Every row gives one point. The points of each table are mixes of a few directions, plus a little noise. How many directions does each table use, and how many do they share? Where both have some left over, give the other angles between the two spaces (their principal angles), to ten degrees, smallest first.
In the rows, 128 means zero.

First (6 x 2)
[[117  69]
 [116  69]
 [146 219]
 [131 143]
 [136 167]
 [123 101]]
Second (7 x 2)
[[163 107]
 [ 68 165]
 [173 101]
 [ 94 149]
 [ 66 166]
 [149 115]
 [181  96]]
Directions: first 1, second 1, shared 0; angles 70

First (7 x 4)
[[ 95 195 101 116]
 [175  32 167 145]
 [126 131 127 127]
 [101 182 106 119]
 [ 95 196 100 116]
 [172  38 165 144]
 [131 123 130 129]]
Second (7 x 4)
[[157 238  77  80]
 [112 116 134 138]
 [123  97 142 141]
 [132  52 162 153]
 [106  76 154 154]
 [ 78 147 123 139]
 [188 170 105  92]]
Directions: first 1, second 2, shared 1

First (6 x 6)
[[124 126 143 171 113 119]
 [129  84  70  82 136  86]
 [124 132 159  72 110  97]
 [151  83  75 123 221 102]
 [121 177 147 175 100 202]
 [119 167 173 145  89 161]]
Second (6 x 6)
[[ 70 150 126 138 141 111]
 [128 128 128 128 128 128]
 [249  82 131 107 101 163]
 [216  94 130 112 109 154]
 [ 73 150 127 137 140 111]
 [ 34 165 126 144 149 101]]
Directions: first 4, second 1, shared 0; angles 80

First (10 x 9)
[[ 98  76 138 101 105 157 164 188 130]
 [107  74 137  92 105 145 133 166 153]
 [129 183 120 180 149 136 183 137  58]
 [112 125 130 137 125 148 173 166  97]
 [170 189 116 154 156  86  65  41 142]
 [183 215 111 169 168  73  51  14 137]
 [143 177 120 164 148 118 135 103  97]
 [ 96  52 141  80  95 155 145 188 156]
 [125  67 137  71 104 121  71 121 203]
 [117 124 130 133 125 142 159 155 108]]
Second (9 x 9)
[[ 51  99  78  50 139 118 111 144 140]
 [168  11 107 138  96  94 138 121 181]
 [ 58 181  88  91 167 128 133 139  84]
 [217 175 157 216 136 109 123  72 119]
 [157 158 136 157  97 132  99  81 133]
 [109 130 133 146 103 163 183 169  86]
 [112 178 117  87 206  90  71 102 142]
 [114  97 138 132  85 162 168 168 115]
 [165 122 198 136 120 155 125 156 152]]
Directions: first 2, second 5, shared 2

First (8 x 12)
[[206 106 188  18 100 103  65  96 179 143 104 135]
 [ 93 158 128 170 136 135 135 180 144 124 100 130]
 [198  67 102  90 109 144 125  53  95 129 209  95]
 [113 116 127  99 138  92 152  57  83 132 137 162]
 [ 23 182 109 213 161 119 179 178 104 121  90 157]
 [ 52 178 131 179 150 114 151 182 132 125  74 156]
 [141 122 109 158 123 161 124 158 136 122 151  95]
 [199  95 130  96 103 154  94 120 151 130 161  89]]
Second (11 x 12)
[[148 133  99 118 141 155  95 120 132 128 133 111]
 [161 156  68  88 193 211  14  81 177 105 108 136]
 [143  67 149 137 123  73 163 120 107  90 131 144]
 [161 154  71 110 149 190  63 120 137 143 139  88]
 [131  83 153 139 116  78 169 129 108 104 132 141]
 [126 194  86  97 175 216  35 102 181 139 105 137]
 [105  59 201 157  94  22 228 138  97  93 125 170]
 [153  71 135 153  85  70 193 157  69 131 166  84]
 [ 96 165 145 141 101 131 157 156 123 170 132 116]
 [ 58 187 176 126 136 137 134 124 175 140  86 194]
 [126 138 125 143  96 124 157 159 101 165 152  87]]
Directions: first 3, second 3, shared 0; angles 30, 60, 70
